Each row is a point. Each copy is the shape, with its points in the same order, stretched, turned, moved and blurred by noise. Is it also mirrored, or only turned?

Shape:
[[-0.29 -0.87]
 [-0.07  0.30]
 [-0.07 -0.42]
 [-0.14  0.38]
 [-0.18  0.22]
 [-0.51 -0.35]
 [-0.05  0.20]
 [-0.09  0.38]]
Copy 1, 8 rows:
[[ 0.62 -0.70]
 [ 0.02  0.33]
 [ 0.25 -0.40]
 [ 0.07  0.39]
 [ 0.19  0.26]
 [ 0.69 -0.15]
 [ 0.05  0.15]
 [ 0.06  0.37]]
Copy 1 is: mirrored
Copy 2:
[[ 0.21 -0.88]
 [-0.14  0.31]
 [ 0.22 -0.35]
 [-0.26  0.36]
 [-0.22  0.17]
 [-0.24 -0.53]
 [-0.09  0.24]
 [-0.21  0.37]]
Copy 2 is: only turned

Shape (7 x 4):
[[-0.70 -0.16 -0.16  0.71]
 [-0.19 -0.04  0.13  0.07]
 [ 0.16  0.06 -0.06  0.34]
 [-0.28  0.13 -0.66 -0.07]
 [-0.11  0.21  0.81 -0.23]
 [ 0.57 -0.01  0.00  0.47]
 [-0.07  0.28  0.13  0.42]]
Copy 1, 7 rows:
[[-0.45 -0.51  0.22  0.36]
 [-0.07  0.08  0.27 -0.05]
 [ 0.26 -0.01  0.07  0.25]
 [-0.31  0.14 -0.46  0.06]
 [ 0.04  0.50  0.82 -0.24]
 [ 0.67 -0.10  0.10  0.30]
 [ 0.03  0.12  0.32  0.31]]
Copy 1 is: only turned
Copy 2, 7 rows:
[[-0.28 -0.48  0.54  0.87]
 [-0.25 -0.14  0.04  0.25]
 [ 0.02  0.09 -0.22  0.43]
 [ 0.51 -0.52  0.13  0.02]
 [-0.75  0.65  0.04 -0.11]
 [ 0.07  0.25 -0.54  0.53]
 [-0.11  0.22  0.14  0.48]]
Copy 2 is: mirrored
